Each row is a point. Any point is a mix of the corners, with weights that add up to 1. It lies inside the corners' shape when no weight is negative. Is each point inside? If not, which corners have a negative weight?

Corners:
(1): [ 0.33 -0.68 -0.20]
(2): [ 0.33 -0.72  0.25]
(3): [0.51 0.62 0.20]
(4): [-0.19  0.47  0.13]
Points:
[-0.03  0.25  0.20] => outside (1)
[ 0.32 -0.57 -0.14] => inside
[ 0.16 -0.05  0.02] => inside
[ 0.45 -0.26  0.01] => outside (4)

Corners:
(1): [ 0.29  0.48 -0.32  0.12  0.15 -0.63  0.13  0.16  0.33]
(2): [ 0.05 -0.40 -0.10 -0.13 -0.25  0.32 -0.33  0.16  0.40]
(3): [-0.76  0.21 -0.06  0.11 -0.43 -0.10 -0.52 -0.18 -0.14]
(4): [ 0.49  0.42  0.33  0.03  0.62  0.41  0.53 -0.21  0.15]
(5): [-0.77  0.38  0.14 -0.56 -0.66 -0.41  0.12  0.24 -0.61]
(6): [ 0.15 -0.52 -0.66  0.52 -0.57  0.16 -0.03 -0.26  0.43]
(7): [-0.65 -0.35  0.27  0.51  0.34 -0.17  0.14  0.33 -0.38]
(8): [-0.58 -0.38 -0.29  0.37  0.59 -0.15  0.34 -0.60  0.36]
(9): [ 0.20 -0.60 -0.69 -0.46  0.46 -0.65 -0.46  0.40 -0.73]
(10): [ 0.15 -0.87 -0.16  0.08 -0.01 -0.29 -0.36 -0.38  0.16]
Points:
[-0.14 -0.29 -0.01 -0.04  0.21 -0.28 -0.13 -0.03 -0.14] => outside (6)
[-0.11 -0.07 -0.28  0.03 -0.04 -0.16 -0.06  0.08 -0.05] => outside (10)
[-0.60 -0.35 -0.05  0.35 -0.47 -0.22 -0.21  0.23 -0.13] => outside (4, 8, 9)
[ 0.04 -0.29 -0.23 -0.04 -0.03 -0.06 -0.08  0.07  0.05] => outside (3)
